Each row is a point. The window is the flat piece filled in between its corners: a triangle in 3 columns, a solid with four corners in 4, and so on. A path goes straight from each point to the next, and from the last back to the first. List the points from which the path goes on through the window.

Window:
[[-28  14 -40]
 [ 77 -40  21]
 [-17  48 -26]]
Path:
(1): [ 64  -4 -22]
(2): [ 25 -11  22]
(3): [-86  61 -47]
(4): [-56  73 -91]
(5): [ 67 -17 -35]
(6): [ 30 -32  15]
(7): [-35  11   0]
(8): [-12  24 -60]
Through the window after points: 1, 7

Window:
[[-69  44 -51 -21]
 [ -6  45 -11  23]
 [ 20 -97  22  18]
 [-18  22 -69 -14]]
Path:
(1): [-27  56 -60 -38]
(2): [-69  22 -94  31]
(3): [-44  55 -61  28]
(4): [-15  64 -34 -51]
(5): [  6  40 -30 -55]
(6): [-34  10 -75  26]
(7): [-56  34 -26  20]
(8): [-43  36  -5 -16]
Through the window after points: 5

Window:
[[  82   16   40   30  -57  -39]
 [   4  -11  -58  -39   39   19]
 [ -34 -108   14  -18   45   99]
 [  46   99  -14   15   62  -52]
 [ -90   43   40  -12  -88   33]
 [  34   60   31  -47    8  -25]]
Path:
(1): [-19  -2  -1 -23  -3 -18]
(2): [  6  41   1 -19 -24  37]
(3): [-12  39   2 -14  -9  44]
(4): [-67  -3  -6 -23 -32 -60]
(5): [-75 -82  -1 -35  55 -28]
(6): [ 11 -42 -11 -22   0 101]
(7): [-37  50  21  -5 -37  51]
(8): [-67 -14  31 -16 -33 -59]
(9): [ 25 -34  31  -4  11 -77]
(10): [ 67  73  20  -5 -46  20]
(11): [57 63  4 15 34 21]
(12): [-32  23 -19 -16  63 -94]
Through the window after points: 1, 3, 7, 9, 11

Window:
[[  32   49   27  -16  -30    8   58  -11]
 [ -37 -121  -60  -17   13   42  -34   20]
 [  14  -66  -42   17   31   52  -25   -5]
 [  -7   27   23  -27    0   14  -71  -12]
 [  -7   14   15   20    3  -19  -29   14]
 [  32   -2  -33  -10  -28   -2  -29    5]
 [ -14   72   -9    5  -20   20   -2    1]
 [  13   40  -21  -26   19  -14   24  -15]]
Path:
(1): [ -1 -32   6 -23  17  12 -43  56]
(2): [-30 -34 -23  30 -23  22 -31 -31]
(3): [-13  14 -17  19 -17  -8   2 -37]
(4): [ 36  21  13 -10  23  18 -28  38]
(5): [-16 -58 -35 -18  12  26 -22  32]
(6): [-29 -58 -40  14  -8  15 -27 -55]
(7): [-21 -30 -16  -6   1  10 -14 -14]
(8): [ -7 -18 -17 -10  14  39 -15  35]
(9): [ 16  15   3 -23  -4  12   5  23]
(10): [ -1  21   3 -12 -20   1  -1 -19]
(11): [ -1   4   6 -13 -13 -12 -17 -31]
(12): [ 29  20  -3 -27   4  29 -13  20]
(13): [ 45  -4 -15 -39  27  48 -19  43]
(14): [ -2  14 -20  -4 -20  15  -9 -20]
(15): [ -5  12 -10   4 -36 -15   9 -36]
(16): [  3  15 -10 -28  -5  13 -18  39]
Through the window after points: 5

Window, 9 rows:
[[ 30   4  86 111 -38  21 -53  70  10]
 [-12  69   6  -5  54  27  88  72 -20]
 [ 87  44  32  90 -71  40 -59  47  42]
 [-26  -8 -57  51 -30  22  68  57  19]
 [ -7  47   8  -2  23 -31 -38  49   8]
 [-71  60 -57  38  38  67  47  82  17]
 [-56   0 -31 -72  72  66  29   8   1]
 [ 68 -36 -11  78  27  35 -43  72  63]
 [-34  60   5   0  98   5  21 -37  -6]]
Path:
(1): [  6  37 -10  31  29  28   2  32 -27]
(2): [-12  51  20  -4  25  24  49  55  53]
(3): [-15  14  -4  37   6  10  28  42  81]
(4): [ 34  -7 -44  63   5  46   3  57 -48]
(5): [ 21   5 -40  49  33  37 -50  21 -58]
(6): [-3 42 48 38  4 16 -3 11 98]
(7): [-38  18  -7   5  18  33  59  32  58]
(8): [-15  10 -41  -6  41  48  -3  50 -58]
Through the window after points: 1, 3, 7

Window (11 x 11):
[[  28   11  -38  -41    5    2   41   18   -6  -33   13]
 [  53  -11   88   25  -66   32  -39   57   95   31   -4]
 [ -28  -15   -4   22  -70   78  -24  -82  -29  -67  -55]
 [ -38   36  -46   23  -33  -49    8   12  -29  -12    8]
 [  10  -17   44  -18 -109    8  -17   49    9   51  -39]
 [  -4  -21   19    6   54   24  -29  -10  -52  -39   -5]
 [  39   42    0   -1   45   11    2  -29  -16   18   -6]
 [   5  -15  -51   -4   35   30   15    9   37   35    1]
 [   0   15  -29   29    3   20   72   28  -37    0    0]
 [  -8  -80  -46   49  -81   10   30 -121  -33  -70  -84]
 [  49  -26   12   17 -103   26  -23   33   13   43   32]]
Path:
(1): [ 58  35 -45   2  -8  22 -10  43 -27  -7 -72]
(2): [  4  -3   6 -14 -12   2  23 -14   6  -3  29]
(3): [-34   2   1  20 -47 -18  26 -11 -14   4  23]
(4): [ 31  32 -82  19 -12 -15 -37  35 -16 -33 -57]
(5): [ 40 -15  17  19 -32  22 -28  27  19   2 -23]
(6): [-45  -8  83 -19 -43  24  20  -3  37  32  28]
(7): [-47 -27  14   7 -16  -5  57 -18   1   1  56]
(8): [ 40  21 -41  17 -53   6 -39  32  -6  16 -32]
Through the window after points: 1, 3, 5, 7

Window:
[[  20  -39   28   32  -21   15  -48   32  -44   -4    5    5]
 [  29    4   24    3  -58   30   -9   57  -18   -5   33    3]
 [  71   27  -60    5  -21  -42   41   -9  -88  -68   19    4]
 [   1  -15    5   11  -48   10  -17   34   42  -39  -57   26]
 [  76  -36  -45   12  -32   17   12  -41  -73   37  -22   54]
 [ -34  -15  -17  -28   34  -17  -13  -56   54   19   60  -71]
 [  22    7  -12    8  -53   19  -58   14    1  -34   -7   64]
 [  27    2   25   49  -23    1  -16   56   -3    4   -3   58]
 [ -33  -14    7    9  -28   -7    9   16  -45   -2   13   26]
 [  -1  -22   28    9  -25   12  -14  -47   59  -43   34   -3]
 [ -47   70    7  -10   64   52   35  -50   -5    7 -121   17]
 [  27   -6   40    9  -61  -29  -37   14  -22   11    5   17]]
Path:
(1): [ 17   1 -12  48 -40   8 -29  -7  -9 -22  -8   2]
(2): [-12  52  -9  45 -16   4   6  -8  -2  27 -39 -10]
(3): [ 18 -25  22 -41  33  48   5 -10 -25 -34 -54  79]
(4): [ 23   3   8 -24   6  19  12 -11 -14   0 -29  40]
(5): [-23  30 -17  63 -29  30  -7  -4 -15   0 -63  -9]
(6): [  5   6   1  34 -34   0 -22 -10  -9   8  -4   8]
(7): [ 35 -25  16 -23 -23   5  -5  -7 -20 -12  -5  33]
(8): [ 47 -27  -3 -35  13 -15 -11  12 -18  -2 -10  21]
(9): [  9  15  -9  28 -31   5  -4   0 -35 -15  -3   7]
(10): [ 13   1 -28  37 -38  -9  -4  -6 -17 -22  -8  11]
(11): [ 25 -21  59 -49   4 -14 -21  -5 -33   9  -2  38]
(12): [ -1 -16  26 -30  -3  -1 -18   3   3  -7  12  13]
(13): [-11  18   2  27 -17   9 -23   5  11 -21  -5  -7]
(14): [  6  43 -49  53 -27 -17   1 -29 -47  -8 -18   6]
(15): [ 39  11  -6 -25   5   2  28   2 -38 -44 -14  18]
(16): [  6  -3  22 -19 -13  -7   0  17  -7 -24  12  19]
Through the window after points: 2, 4, 6, 14
